Rows are points. Each table stands for the endless flat space through its points: a line for two points, a plane for three, and so on. Write the one point that lies in both, or say that there is none.

First (2 x 3)
[[ 17 -27   0]
 [ 15 -11  -6]]
Second (2 x 3)
[[ 22 -40 -12]
 [ 10   2   6]]
They share: [ 16 -19  -3]

First (2 x 6)
[[ 35 -14 -32  10 -24  -7]
 [ 11 -46 -12  22 -20  21]]
Second (3 x 6)
[[ 30 -15 -13  13 -27   0]
 [ 22 -29 -13  17 -19  10]
 [ 18 -64 -29  23 -23  15]]
They share: no point

First (3 x 9)
[[-39   9  18 -14  -9  20  20 -25 -52]
 [-21 -12  24  10   0  26  14  -1 -31]
 [-13 -27  26  32  12  26  15  13 -15]]
Second (3 x 9)
[[-14   2  46   6   6  31  -2 -26  -5]
 [-27   6  30   1  -4  21  14  -1 -18]
 [-30 -31  -9  43  29  20  53  -7 -55]]
They share: no point

First (3 x 11)
[[-36 -36  23 -19   4  11 -37  11  -8  19  -4]
 [-45 -36  30 -17  -6  13 -38  22  -6  17   4]
 [-50 -48   9 -43  -8  11 -67  13 -12  23 -12]]
Second (2 x 11)
[[-31 -36  38 -16   4  23 -23  24  -4  27   2]
 [-30 -36  32  -9   6  20 -22  18  -4  23   3]]
They share: no point

First (3 x 14)
[[  5  13  19 -41 -26  18  25 -28 -10   8  17 -23  23   5]
 [ 11  18  20 -48 -27  13  25 -33 -15  16  22 -16  21  -1]
 [-22  32   3 -28 -31  11  16  -2  16   6  24  -9  16   5]]
Second (2 x 14)
[[-26  13   4 -11 -40  26  12 -17  11 -22  17 -26  14  19]
 [-32  14   0  -4 -47  27   7 -20  13 -30  20 -24   9  21]]
They share: [-14  11  12 -25 -26  24  22 -11   7  -6  11 -30  24  15]

First (3 x 18)
[[ 14 -43  -5  30  27  42  35  21   4 -10  -1  12  19 -25 -10  21 -28   0]
 [ 26 -21   1  20  19  14  23  27 -32  32  -3 -14 -25   1 -16  17 -26  18]
 [ 50 -36  10  23   1  26  11  48 -20  11  18   7  -1   4 -19   5 -17  27]]
Second (2 x 18)
[[  1 -33 -12  22  18   6  29  41 -18  33  11 -21  -6  10 -10  24 -29  12]
 [ 22 -27  -3  19  18  24  23  17 -30  27 -13  -9 -27 -14 -10  15 -29  21]]
They share: no point

First (2 x 24)
[[  2  20  12  20  22  -2  -6  -9  30   5   2 -42   6  28  22  26   2  38
   27  16 -19  16 -34  34]
 [ -2  17  15  23  20   2  -2 -16  36   3  -4 -48  -2  29  23  30  -3  42
   32  23 -18  11 -40  40]]
Second (2 x 24)
[[-10  33  33  -8  18 -33 -32   1   1  21  32 -46  16  24  26  43  -8  34
   -5   8 -36   0 -18  36]
 [ -3  31  25  -2  19 -27 -27   4   7  16  28 -41  18  25  25  35  -2  34
    2   7 -33   7 -20  32]]
They share: no point

First (2 x 24)
[[-25 -24   4 -20  10  22   5 -29 -12   7 -17   3 -22   4  21  24  -1  -2
  -24  22 -11  26  17 -10]
 [-27 -40   2 -14  -6  20   5 -41 -26  -9 -19   9 -38   4  21  36 -11  -8
  -24  24  -1  38  19 -20]]
Second (3 x 24)
[[-38   0  10 -13  14  30  -6 -42 -25  15  26  17 -10  42  26  39  11  -4
  -17  43 -10  23  -4  -2]
 [-12 -20  10 -41  18  22  18 -14   5  17 -46 -13 -14 -26  24   5  -1  -4
  -41  -7 -12  21  28 -14]
 [-22  -4  22 -51  16  38   6 -10  -1   7 -34 -19   0 -16  22   1  11 -16
  -29   9 -20  19  24  -2]]
They share: no point

First (3 x 24)
[[ -5  -3 -11 -17 -39  19 -37  33  23  -9 -32 -16 -26  23 -37 -29   6 -36
  -36 -12   2  -1  29  11]
 [-17  39 -11 -29   3  43   5   9 -19   9 -26 -34 -14  17 -13  -5 -12   0
   -6 -48 -28  29  -1 -13]
 [-27  42 -15 -17  -6  49 -14  13 -16  -2 -29 -47 -18  10 -21 -19 -17 -10
  -21 -50  -9  12  -2  -7]]
Second (2 x 24)
[[-17  -2   0 -22 -29  26  -1  24  22  19 -28 -32  -7  21 -41  -3  -2 -22
  -25 -11 -44  26  32  -2]
 [ -9   8  -6 -26 -21  26  -7  22  10   9 -28 -22 -15  23 -29  -9   0 -18
  -19 -21 -28  22  22  -2]]
They share: [ -5  13  -9 -28 -17  26 -10  21   4   4 -28 -17 -19  24 -23 -12   1 -16
 -16 -26 -20  20  17  -2]

First (2 x 24)
[[ 14   7 -18 -11   8   6  -3  -4  21   4  16  17  26 -21  23  11 -13  -4
   26 -10  -1 -42   9  27]
 [ 19  47 -33 -26  18  26   7  -9  11 -16  11  42  16 -36 -12   1   7  36
   31  -5  -6  -7  -1  17]]
Second (4 x 24)
[[ 45  20 -10 -37 -21  26  16  11  22 -13  31  45  46 -30  14   1  17   0
   38 -36 -11 -31  38  30]
 [-17  13 -30   7  41   3 -19 -18   0   5   5  11   2  -7   6  14 -30  36
    7  26   5 -12 -26  33]
 [ 11  39 -39  -8  28  -1 -11 -22  31  -8  -6  45   2 -32  -2   3  -6  -3
   45  -1   4 -34  -2  14]
 [ 22  29 -25 -28   9  24  17  -2  22   1  17   5  30 -48  15  10  -3   9
   28 -19  -8 -42   3   4]]
They share: [ 16  23 -24 -17  12  14   1  -6  17  -4  14  27  22 -27   9   7  -5  12
  28  -8  -3 -28   5  23]

First (4 x 24)
[[ -2 -61  11 -11  43  45 -33  35   5   5   6 -11  62 -28   8 -17  22  45
   31 -38  21  -9 -23  33]
 [ 48 -25   0  14  20  14  -8  20 -30  13  11   4  27  15  24 -28  25  35
   35 -14  -5 -43   9  -7]
 [-10 -59  -5 -11  33  47 -37  39  11  -7   7 -21  52 -18   8 -18   7  46
   14 -29  14   1 -24  38]
 [ 32 -32  24  -4  45  12   7   7 -29  40  21   9  45  -6  18  -7  47  19
   53 -34   5 -38  11   7]]
Second (4 x 24)
[[ 16 -47   4 -15  11  43 -25  45 -25  17   9 -10  20   3  13 -35  17  15
   -5 -13 -23  -3  13   9]
 [ 27   3 -13  -7  15  15 -35  20 -23  18  16 -32  29  21   9   6  -5  25
   18  -5   7 -38   7  26]
 [ 28 -39  16 -17  -1  41 -41  57 -33  29   5 -22  26   9  -1 -31   9  15
  -11  -9 -23 -19  17  11]
 [ 28 -33  16 -23   8  47 -48  55 -33  37  17 -23  12  -1  12 -31   3   7
  -10  -5 -26 -13  21   4]]
They share: no point

First (5 x 24)
[[  1  14 -25 -23  -4   6 -38  -9  24  25  32 -22  27  33 -15  29   0 -44
   -6   3 -27   5  13 -44]
 [ 14 -25 -35 -20 -20   7 -31   0  11  30  55 -23  21  10   5  35 -21 -22
    5  31 -14  24  23  -8]
 [ 24  35 -27 -23 -48 -40 -21  -3  19   5   6  18 -27  17 -26  -1  21 -69
   -2   2 -13  37   0 -38]
 [-22   8  -7 -14  19  18 -50  -6  40  15  20 -45  60  13 -31  27  18 -28
  -14 -34 -49 -21  25 -60]
 [  7 -46 -32  -1 -15  27 -42  20   3  47  73 -30  28  11   3  54 -36 -18
  -10  36 -21  22  27   0]]
Second (4 x 24)
[[  5   8 -14 -35 -19  -2 -17   2  35   6  28 -17  13  -9 -25   2  28 -22
   11   4 -32  26  20 -49]
 [ 15   8 -30 -15 -37  -9   8  10  17  19  45 -27 -19   6 -23 -12  39 -50
  -12   4 -41  44  14 -66]
 [ 22 -10 -55   2 -37 -16  -9 -24  -1  35  50 -31  -6  33   6  19   2 -69
  -23   7 -11  26  11 -32]
 [  4  12 -14 -47  -6  -9 -34  -4  38  -5  15 -19  34  -6 -15   6  10 -10
   25   1 -31  10  25 -33]]
They share: [  9   2 -27 -30 -16  -9 -28 -14  26  10  27 -21  23   6  -8  15   6 -29
   9   4 -20  14  20 -30]

First (2 x 24)
[[ 23 -26  31   2  -4 -37 -28  14   0  34 -12 -11 -25  22  -7 -13  32  24
   33  22  27  25 -21 -31]
 [ 20 -30  35   7  -1 -42 -33  22   7  39 -13  -5 -28  25 -12 -14  40  28
   39  20  29  24 -18 -34]]
Second (4 x 24)
[[ 33  -4  39  12 -14 -37  -7  18  12  37 -29 -46 -23  29   9 -41  37  -5
    3   3  20   3  11 -29]
 [ 37  -1   5 -23  -2 -43 -41  10 -34  15  14  -4 -46  29 -10 -14   5  24
   17  28  38  23 -30 -32]
 [ 42   2  16 -17 -11 -43 -31  14  -4  10 -20 -35 -41  25   8 -30  20  28
   26  25  19  15 -11 -39]
 [ 30  -6   1 -21   5 -41 -43   7 -56  26  41  20 -45  33 -25  -2  -4  13
    4  26  54  28 -42 -23]]
They share: no point

First (2 x 24)
[[ 21  -7  -2 -31  18  -6   7  -6   4 -17 -11 -17  29  20  14 -27  16   7
  -33 -27  -6 -28  26 -26]
 [ 19 -14  -3 -38  16 -10   0   2   1 -19 -13 -14  29  16  20 -29  23   8
  -39 -34  -8 -26  23 -29]]
Second (3 x 24)
[[ -1  -9 -20 -23  24 -23  21  13  -1 -36  -7   0  35  33  11  -1  30   7
  -32 -16   7 -45   9 -34]
 [ 28  -5   6 -38  24  -1   6  -6   7  -2   5  -9  17  47  -9 -19  14   1
  -27 -22   0 -42  23 -32]
 [ 12  -6  -9 -28  23 -13  15   4   3 -22  -3  -5  28  37   4  -9  22   5
  -30 -18   3 -43  16 -32]]
They share: no point

First (2 x 24)
[[ -1 -14 -43   4   2  11   5 -27  15  17 -10 -38  39  16  27 -34  -9 -30
  -21   3  40 -11 -20  -3]
 [-41  11  -8  24 -13  46 -30   3   0 -23 -20 -13  -1   1   2   1 -34   0
  -11  23   5  19  10  12]]
Second (3 x 24)
[[  1   2 -44  12   2  22   6 -27  24 -35  13 -10  35  25  26 -35   8  -6
   -2 -19  35 -23   7  -6]
 [-13  -8 -31   0   4  21   3 -27   9 -15 -12 -22  33   4  23 -24  -7 -12
  -23  -1  36  -9 -12   7]
 [-23   2 -26  30 -16  31 -27   3   9  25 -17 -37   8  19   8 -14 -37 -27
   -8  29  11  16  -2  -3]]
They share: [-17  -4 -29  12  -4  25  -9 -15   9   1 -14 -28  23  10  17 -20 -19 -18
 -17  11  26   1  -8   3]
